Every row gives one point. The last column is the point's height on a tilted bowl or saddle (a function of degree 2), plus a little noise. Count its main directions that bend up, bend down and stay straight.
(in the rows, 128 means zero)

Points, 18 rows:
[[130 118  77  91]
 [143  95 150 124]
 [191 125 150 146]
 [110  98  72  99]
 [110 111  62  99]
 [121 139 152 131]
 [188 172 123 150]
 [ 74 112  98 119]
 [143 119 101  93]
 [107 146 137 125]
 [ 84 134 154 149]
 [ 93 130  71 108]
 [107  85 124 112]
 [171 184 145 168]
 [174 130 103 109]
 [119 150 177 167]
 [116 207 178 229]
 [158 142 106 106]]
Directions: 3 up, 0 down, 0 straight

Points (22 x 5):
[[ 83 122 109 122 128]
 [115 127 125 102 141]
 [120 136 146 163  94]
 [157 112 133  95 157]
 [ 37 144  66 149 117]
 [142  87 164 171 131]
 [140 130 143 155 128]
 [129 121  85 117 141]
 [216 130 122  90 104]
 [ 54  77 113  80  81]
 [153 153  98 126 103]
 [126  44 123  87  75]
 [128 101 124 181  71]
 [123 156  35 114 124]
 [151  88  97 109 126]
 [ 96 116  99 156 105]
 [132 113 126 178  79]
 [199 114 169 153 217]
 [115 141 120 132 120]
 [156  99 149  91 166]
 [110 131  78 104 152]
 [122 123 184 153 137]]
Directions: 1 up, 3 down, 0 straight

Points, 38 rows:
[[147 132 103 197 136  89 127]
 [190 130 149 149 130  93  52]
 [204 157 144  75 129 164 105]
 [ 71 142 143  68 100 176 212]
 [154 106 112 197 154 113 128]
 [109 122 136 150 153 160 147]
 [199 177 104 127 178 170  49]
 [190 128 111  86 106  85  87]
 [156 167 126 132 113 173 116]
 [154  89 120 123 111 130 128]
 [130 129 116 168 124 173 130]
 [121  62 146 189 107 110 182]
 [ 92 103 171  72 195 131 186]
 [190 126 164  66 123 126  98]
 [146 100 131 109  82 133 147]
 [100 160 120 180 142 120 131]
 [127 129 181 170 155 168 152]
 [120  86 111 106 202  98 134]
 [139 155  80 155 126 126 107]
 [146 188 140  98 135 135 109]
 [168  70 185 151 174  79  94]
 [121 155 168 182 172 124 118]
 [115 122 129 100 166 143 134]
 [132  99 129 105 182 190 156]
 [159 128 133 120 126 163 118]
 [170 128 125  81 119 155 122]
 [105 118  85 164 156 145 132]
 [164 146  79  70 158 149  84]
 [158 130  86  96  61 146 161]
 [206  57 108 155 182 125  99]
 [129  82 137 160 107 142 157]
 [ 94 169 153 169 139 153 140]
 [ 81 183 155 127 122 106 144]
 [143 140 195 130 120 113 102]
 [157 116 131 133 137 110 100]
 [ 90 128 138 171 170 105 153]
 [207 122 109 116 132 162  76]
 [145 159 186 159 109 172 131]]
Directions: 2 up, 1 down, 3 straight

Points:
[[172 206 249 156  70 100 123  64  48]
 [110  85 174 100 161 119 136 118 152]
 [114 150  89 130 125 148 219 103 201]
 [127 104 142 126 138 168 125 120 115]
 [181 114 133 159 162 125 159 126 142]
 [ 81 118 125 125 130 180  70  52 144]
 [175  86  60 141 148 150 112 181  46]
 [188 110 110 113  81 144 139 128 128]
 [ 90 160 146 132 145 128  86 143 114]
 [147 173 118 195  68 130  87  78  54]
 [122 161 137  95 151 117 178  91 137]
 [113  87  52 161 117  98 114  54 114]
 [ 84  76 168 170 116 163 109  69 172]
 [149 109 125 105 148 119 178 116 165]
 [110 116 101  59 134 127 126 138 157]
 [ 91 168 100 159 135  95 172  93 112]
 [ 98 181  85 115  88 117 175 135 166]
 [130  94 121 151 138 147  74 129  69]
 [129 153 184 142  87 120 147  76 101]
 [133 154  99  82 147 139 133 136 155]
 [107 165 144 140 141 147 128 135 113]
 [131  62 158 116 109 122 124 149 124]
 [102  90 122 130 129  97  74  83 106]
 [165  85 125 145 144  95 141 117 137]
 [171 140 151 109  78  94 135 153 168]
 [120 136 163 118 193 162 159 138 140]
 [131  91 157  94  88 157 161 102 135]
 [ 99 168 169  69  82  77  96 126  97]
 [126 170 108  98 185 108  58  88  94]
 [ 77 149 127 132 165  88 138 141 137]
 [145  89 141  77 130 107 114 143 131]
 [123 156 105 118 147 123  98 128 114]
 [154 117 178 105 142  97 170 191 183]
 [ 84 135 122 147 118 131  79 128 103]
 [174  61 144  54 149  93 140 123 138]
 [149 167 156 150 141 115 176 119 141]
 [117 129 125 149  82 148 139 124 139]
 [131 123  93  76  84 113 105 146 125]
 [176  99  74 105 172 113 155 164 181]
 [120 113  95 143 125  58 168 154 188]
 [ 91 131 145  86 146 124 106 147 149]
 [116 146 129 121 155 170  99 121 111]
 [164 154 183  93 156 104 119 115 134]
 [159 171 168 101 105 120 161  59  73]
 [111 109 150 175 172 102 109  92 100]
 [123 175 159 112 136 194 121  49  84]
 [108 115 123  95 144 114 113 169 146]
 [103 142 145 118  97 144 120  57 103]
 [136 151 102 108 169  93 132 153 182]
 [143  95 115 172  98 167 149  95 141]
 [146 137 126 150 154 174 151 131 119]
 [115 146  90 165 118 126 170 120 152]
 [128 136 153 121 142 141 139 126 127]
 [139 158 181 169  90 134 122  94 106]
 [200 104 184  88 125 129 188  79 123]
 [134 137 134 130 147 186 113 114 102]
 [165 148 191 143 157 111  94 102 109]
 [104 177 125 144 109 103 175 154 145]
 [153 179  88 121  92 105 129 111 130]
 [161 130 150 103 141 170  87 153  81]
 [ 84 109 138  71 140 143 152 117 160]
 [133  94 110 142 154  71 163 142 171]]
Directions: 3 up, 3 down, 2 straight

Points:
[[142  84  89 126 127 134 117 153 151]
 [105 162  91  80  87 152 128 102 103]
 [131 128 150 148  44 127 162 192  76]
 [116 145 145 114  97 120 136 109 120]
 [129  35 162 102 146 177 165 160 205]
 [ 74 130 142 163 160 114 131  88 188]
 [ 79 126 166  77 129 127 154  90 159]
 [126 123 123  75 154 137  90  69 121]
 [101  75 148 162  82 110 163  93 152]
 [ 98 180 102 119 113 186 136  88 153]
 [121 157 117 146 192 139 153 142 166]
 [134 142 138 140 149 102 133  57 153]
 [169  94 117  70  76  59  90 161  88]
 [106 141 109  75 145 104 124 132 116]
 [133  78  91 128 136 114  79 129 147]
 [169 127 160 192 129 165 129  96 152]
 [154 118 157 170 167  97  61 166  93]
 [170 104 144  59 111 175 104  83 168]
 [127 166 154 122  89 133 168 150 119]
 [196  83 123 140 167 181 129 102 176]
 [158 116 124 129 190 139 190 115 173]
 [181 192 107 170  85 133 152 169 108]
 [124 116 111 163 114  72  43 122 108]
 [115 111 133 110 130 142  88 189 107]
 [ 91 122 173 144 105  87  97 163 117]
 [178 152  96 163 110  90 115 149 130]
 [133 149  57 149 113 126 151 106 136]
 [ 87 134  74 169 109 127 122  83 135]
 [134 118 160 180  94 152  84  92 118]
 [ 71 100 139 110 115  94  58 186 129]
 [164 113 114 104 141 111 134  83 141]
 [ 85 148 203 136  88 149 160 129 181]
 [117  77 121 118  88 116  88 111 132]
 [136 152 132 113 126 101  91 102 112]
 [170 131 162  39 148 197 121 123 169]
 [147  57 131 118 141  65 123 150 166]
 [136 121 118 143 164 141 105 165 122]
 [127  66 117 137  81  93 127 144 142]
 [163 125  83 158  89 102 163 130 129]
 [187 118 125 121 156  97 105  99 145]
 [ 41 106 125 138 100 133 124 138 179]
 [110  81 130 173  77 175  98 114 155]
 [ 82 109 111 131 171 146 132 153 156]
 [ 61  74 147 115 108 144  95 180 186]
 [130 137  72 119 124 174 152 107 141]
 [171 192 150 156 130 126 150 167 133]
 [110 121 176 126 113  94 149 152 126]
 [159  77 134 133 128 137 160 156 161]
 [101 165  48 132 123  87  69 117 100]
 [162 101 130 106  98 208 119  83 201]
 [117 101  99 141 134 169 165 125 165]
 [133 106  83 165 100  93 114 141 136]
 [175 123 180  96 117 159 135  53 170]
 [130 137  79 125 143  82 117 111 147]
 [166  69 118 158 127 119  76 195 139]
 [123 122 162 167 184 139  92 116 127]
 [117 104 110 150 106 161 119 167 130]
 [129 141 138 118 112 238 203 134 231]
 [190 152 148 121 141 127 114 119 139]
 [197 183 139 163 162 154 136 119 186]
 [199 224 200 123 113 112 121 158 111]]
Directions: 3 up, 3 down, 2 straight

Points (62 x 9):
[[131 153 208 130 104 110 145  86 140]
 [ 28 135 175 149 119 130 119 111 144]
 [121 140  74 169 152  88 166 139 111]
 [138 162 160 162  99 120 139  90 121]
 [154 144 120 119 142  87 109 163 101]
 [150 130 140 149 131 147 149  53 122]
 [ 43 159  69 156 199  94  86 142  48]
 [ 90 143 113 135  51 171 120 157  94]
 [ 92  98 148 128 158  62  82 171  68]
 [ 86 102 162 147  80 131 129 137 111]
 [127 105 115 106 107 157 106 100 100]
 [113  70 214 104 137  97 138 149 158]
 [176  68  71 162 128 134 108 139  27]
 [ 61 132 142 176 141 139 121 154 129]
 [ 96 107 142 137  82 194  69 163  97]
 [139 141 137 123 141 122 103 148 113]
 [173  89 103  95 110 107 132 177 108]
 [137 113 167 133 108  99 194 118 150]
 [116 146 121  47 108  90 127 159 156]
 [153 103 187 159 177  80 195 103 155]
 [188 169  41  84 127 157  59 139  14]
 [140 173 111 131 157 137 155 104 128]
 [ 56 165 112 182 138 104  73  85  97]
 [142 178 111 163 121  96 189 106 120]
 [152 139 139 146 122 105 153 148 131]
 [155 141 184 144 176 182 144  81 178]
 [132  52 148 117 114 124  89 118  72]
 [136 123 192  77 134 176  69 120 134]
 [ 65 101 102 188 169 145 183 153  99]
 [113 126 104  98 158 156 158 110 127]
 [150  59  92  82 154  79 191 149 163]
 [133 105 161 138  94 138 132 125 122]
 [146 177 112 155 134  99  92 119  85]
 [121 141  94 141 172  78  86 157  63]
 [147 120 137 134 113 112 131 101 114]
 [153  73 162 139 159  88 151  85 128]
 [192 110 128 117 126 136 129 196  97]
 [ 96 157  96 136 101 172 109 120 119]
 [124 150 160 181 109 134 129  99 137]
 [111 114 180 134 111  99 130  86 133]
 [144 172 161 204  77 155 155  92 119]
 [139 126  63 111 153  81 173 141 138]
 [151 111  95 171 116  82 176 142 114]
 [167 119 103 139 118 108 144 128 106]
 [112 126 129 164  98 104  88 106  80]
 [ 94 168 172  45 104 145 113 171 152]
 [119  89 183 115 122  71  90 179  97]
 [173 118 165 150 130 157 134 130 130]
 [ 87  90 135 115 208 126  85  72 124]
 [127  98 173 177 154 147 106 100 161]
 [ 72 158 178 135 131 190 151 158 177]
 [139 119 165 156  74 189 142 122 124]
 [157 133 123 153 100 113 118 134  97]
 [140 158 125 142 129 104 174 189 138]
 [130 118 122  99 171 112 103 126 101]
 [144 103 187 140 151 101 154 152 151]
 [ 83 121 105 116  81 172 176 176 105]
 [117 170 168 171 156 118 154  68 153]
 [102 149 107 126  95 173 167 147 124]
 [157 118 111 106 173  85 151  76 115]
 [105 165  77 132  99  85 130 123 102]
 [132 165  93 155 152  69 178  76 116]]
Directions: 1 up, 4 down, 3 straight

Points:
[[129 116 159 136 102 205 125  96 114]
 [140 148 153  97 189 107 150 153 113]
 [112 109 132 166  94 203  69 124 135]
 [158 170 101 154 130 117 117 194  86]
 [155 105 138 115 135 137 104  98 108]
 [180 102 104 155 113 154  63 139 110]
 [151  92 156 125 133  99 152 123 133]
 [140 153 161 131 171 196 125 198  85]
 [ 90 137 120  98 151 119  89 126 101]
 [ 77 153 122 111 123 132 129 162 114]
 [155 130 117 180 126 108 176 152 138]
 [173 117 178 125  83 106 140 150 100]
 [118 147 101 111 123 137  43 155  86]
 [100 133 114 134 133 165  95 160 122]
 [104 166 181 151 138 158 151 141 115]
 [125 110 165 140 189 130 115 139 119]
 [107 112 128 126 176  57 235 145 177]
 [122 171  75 158 178 112  98 168  68]
 [ 98 153 172 117 126  69 183 130 144]
 [ 75 200 107 148 113  44 118 150  57]
 [143 164  56 212 103 140 136 141  86]
 [102 188 123 129 109  69 128 125  85]
 [134 105 111  45 179 143 118  88  87]
 [123  93 141  93 130 130 152  85 122]
 [120 120 115 147 116 153 147  97 127]
 [138 116 111 156 100 139 119 147 123]
 [ 88 137 138 160  86 221 150  82 100]
 [126 184 148  69 110 161  72 109  55]
 [139 124 161  76 136 122  31  93  33]
 [104  86  63 148  84 135 139  96 110]
 [ 88 137 156 157 135 129  84 134 106]
 [123 136  96 157 119 158 137 189 119]
 [163  98 111  91 114  84  88 144  84]
 [ 72  86 155 144 125  89 104 173  92]
 [106  84 117 163 126 139 170 138 135]
 [ 58 179 174 129  94  98 180 121 104]
 [109 162 143 120 128  96  65 113  65]
 [116 107 145 119 169 141 102 140 111]
 [130 155 117 144  45 162  78 146  95]
 [123 103 126  92 155  98 122 108 112]
 [126 107  50 176 116 161  47 202 109]
 [ 95  95 144 123 153 118 103  36 100]
 [193 100 213 106 114 110 126 109  82]
 [104  82 103  76 109  91 142 145 116]
 [131 166 120 145 162 120 144 183 105]
 [103 162  90 152 129 136 158 134 113]
 [132 145 160 103 145 188 103 157  96]
 [115 135 100 134 112 131 117 137 119]
 [100 106 179 143 123  67 126 159 106]
 [142 169 153 116 155 102 168 137 127]
 [128 131 104 150 116 126 138 143 123]
 [143 172  95 177 176 132 124 163  94]
 [140 123 120  75 157 125 107 136  98]
 [ 66 137  61 154  91 168 148 117 111]
 [105 189 151 102  97 139 145 133  84]
 [ 90 107 171 124 176 121 149 136 136]
 [192 133 107 149 160 156  96  99 100]
 [103 186 166 103  90 137 176 115  83]
 [ 69 106  89  28  58 174 119 134 151]
 [124 117 172  59 142 110 154 112 111]
 [124  67 192 138  54 108 102 148  60]
 [161 114  86  52  99  84 131 142 108]
 [112 164 126 120 105 135  87 124  92]
 [127 152 105 190 188  70 198 113 167]]
Directions: 1 up, 5 down, 2 straight

Points:
[[118 124 155 175 129 171 178 118 154]
 [112  94 163  76  22 148 104 157  76]
 [ 69  64 122  60 168 150 160 110 145]
 [120 114 187 123 110 208 177 121 160]
 [137 113 138 116  88 118 176 166 107]
 [133 122 139 116 145 131 112  98  99]
 [108  95  64 130 192 135 113  89 106]
 [ 80  84 103 216 151 157 193  46 107]
 [114 148 159  95 104 135 174  52  39]
 [ 70 192  33 122 118  78 152 142 216]
 [187  82 128 157 139 125 111 137 114]
 [155 199 139 110 192 112 137 101 152]
 [138 186 143 101 135 122 168 126  99]
 [ 93 157  86 138 116 131 128 138 146]
 [129  80 107 150 108 137 150 167 148]
 [ 87 107 154 114 102 131 104 117 104]
 [109 122 167  32  97  72 111  82  39]
 [125 128 168 144  98 155 161 147 128]
 [117  96 109  84 117 118 121 138 105]
 [121  91 173 120 139 143 172 142 135]
 [197 190 150 148 119 157 154 114  99]
 [ 49 149 151 131 130 172  77 108 155]
 [139  61 131 127 141 124 120 161 131]
 [133 103 144 103 172  51  41 147 135]
 [ 98 140 155 120  61 132 167 138 107]
 [ 76  98 121 133  98  52 155  93  88]
 [121  96 101 157 162 125  95 100  85]
 [167 119  52 135 117 141 200 110 105]
 [167 161  76  84 139 116 183 109  92]
 [123 111 187 128 138  76  78 164 115]
 [139 127 140 111 113  69 165 121  78]
 [172 137 194 125 153 142 121 147 141]
 [ 97 168 167 105  93 182 129 139 116]
 [135 143 160  65 173 130 182 113 108]
 [155 125 113 106 134 173  99 134 139]
 [ 55 184 121 132 128 148 155 113 171]
 [100 124 121 170 141 147 138  90 111]
 [109 202  94  59 151 146  79 106 121]
 [138 164 163  99  65  96 118 135  53]
 [154 121 173 177  96 118 130 132  84]
 [123 149  61 110 165 123 152 125 134]
 [141  85 140 139 174 128 142 132 133]
 [144 123 179  92 141 189 194 120 125]
 [183 159 103 113 141 137 110 174 139]
 [115 140 116 149 125  78 113 184 138]
 [159 168 165 123 107 134 151 129  81]
 [146 180  94 196 115 132 144 149 122]
 [188 129 131 115 121  91  42  84  73]
 [158  72 140 134 161 153 172 146 166]
 [ 81 151 138  83 137 179 159 158 159]
 [147  93 146 125 109 147 161  97  95]
 [138 111 139 131 155  93 144 152 119]
 [111 112  82 180 112 139 156 136 140]
 [155 155 129 133 196 154 137 147 174]
 [109 200 128 110 167 126 101  81 123]
 [142 115 184  83 157  71  63 107 119]
 [123 149 102 112 101 116 169 127 101]
 [ 96 118 119 111 124 111 148 163 144]
 [160  75 108 124 151 122 133  71  81]
 [147 154  53 109 166 100 149 173 155]
 [147 106 113 176 171 118 149 106  92]
 [104 150 116 199 114 139 165 150 158]
 [119 177 101 134 165 160 110 109 136]
 [180 153  68 151 125 188 143 146 161]
 [116 150  89  98 170 145 132  81 116]]
Directions: 2 up, 1 down, 5 straight

Points (71 x 9):
[[166 179 184  67 131 131 127 142 103]
 [ 94 110 166 148  96  98 147  57  80]
 [126 122 117 136  85 160 180  93 156]
 [154  94  59 136 140 185 145 151 163]
 [116  80 128 136 189 124 157 139 118]
 [141 181 152  88 125 130 169  98 141]
 [ 95 138 161 131 143 128  75  84  93]
 [124 120 182 118 131  68 128  85  66]
 [162  74 117 130 186 128 134 123 115]
 [137 125 190 152 133 116 100 109 100]
 [ 94 140 125  59 184 158 161 112 174]
 [170 198 135 188 110 110 116 139  84]
 [127 126 144 109 142 128 157  98 130]
 [117 156 139 122 134 184  88 126 117]
 [126 115 104  59 190 110  96 190 187]
 [165 234 145 126 174 143 145 101  82]
 [ 58  98 132 102 166 137 107  96  94]
 [129 136  88 155 182 104 169 141 144]
 [ 67 121 137 203 149 193 103 164 101]
 [126 188 132  99  67 114 116 123 112]
 [129 169  44 177  60 161 122 158 158]
 [ 78  59 154 106 111 106 154 147 100]
 [106 142 136 106 158 152 108 188 138]
 [108 171  64 154  45 159 152 110 157]
 [108 185 137  85  86 125 110  94 105]
 [122 125  55 161  95 167 113 162 154]
 [156 172 131  90 118 100 129 151 133]
 [142  98 209 118 120 111 100 120  91]
 [123 167 138  89 112 152 184 158 205]
 [117 172  99 144 113 117 103 155 145]
 [141 105 117  65  68 159 151 142 178]
 [126 116 164 144 105 112  99 157 105]
 [132 107 116 104 106 156 118  73 129]
 [102  78 160 101  94 160 126 127 130]
 [ 69 131 134 154 100 208 136 176 146]
 [132 124 165 145 141 145 146 181 117]
 [127 139 148 146 122 170  94  93 122]
 [108 130 138 111 139 164 159 194 171]
 [ 90 124 108 141 161 140 167 121 141]
 [192 161 113 144 174 176 157 115 118]
 [130  95 141 116 155 126 202 118 128]
 [171 156 152 176 127  94 154  99  57]
 [180  99 179 147 166 148 100 124  91]
 [146 126 172 102  94  76 116 160  71]
 [101  69  87 124 115  87 126 158 134]
 [ 98 125 130 138  94 111  88 175 113]
 [184 154  82 159 186 122 136 140 122]
 [130 135  94 107 172 166 121  87 127]
 [160 112 185  98 157 172 133 198  96]
 [115 127 179 113 130 156 134 142 125]
 [145 152 109 104 125 146 148 140 178]
 [ 93  95 123 136 109 129 100  85 112]
 [ 91  72  85 110  89 211 146 121 149]
 [142 104 167 188 106 170 126 104 139]
 [ 61 126 111  74 127  91 191  92 131]
 [ 99 123 157 106  77 132 132  88 123]
 [120 151 176  73  76 199 162 176 182]
 [ 76 155 111 185 117 119  85 123 123]
 [ 84 109 130 108 121 141 144 167 152]
 [170 197 152 117 140 113 180 107 101]
 [111  92 127 109 159 119 148 127 139]
 [150 126 141 104  81 135 161  82 138]
 [116 150 133 142 149 180 156 127 151]
 [ 71 198 190 185 103  95  95 138  77]
 [117 124 113  56  82 128 127 136 151]
 [ 90 184  77 163  78 121 146 101 126]
 [159 158 109 116  97 123 129 146 145]
 [168 131 178 110 144  92  77 156  70]
 [122  93 194  64 148 100 144  36  72]
 [ 89  98 144 101 162 135 140  91 113]
 [174 120 190 104  91  49 135  88  25]]
Directions: 2 up, 5 down, 1 straight
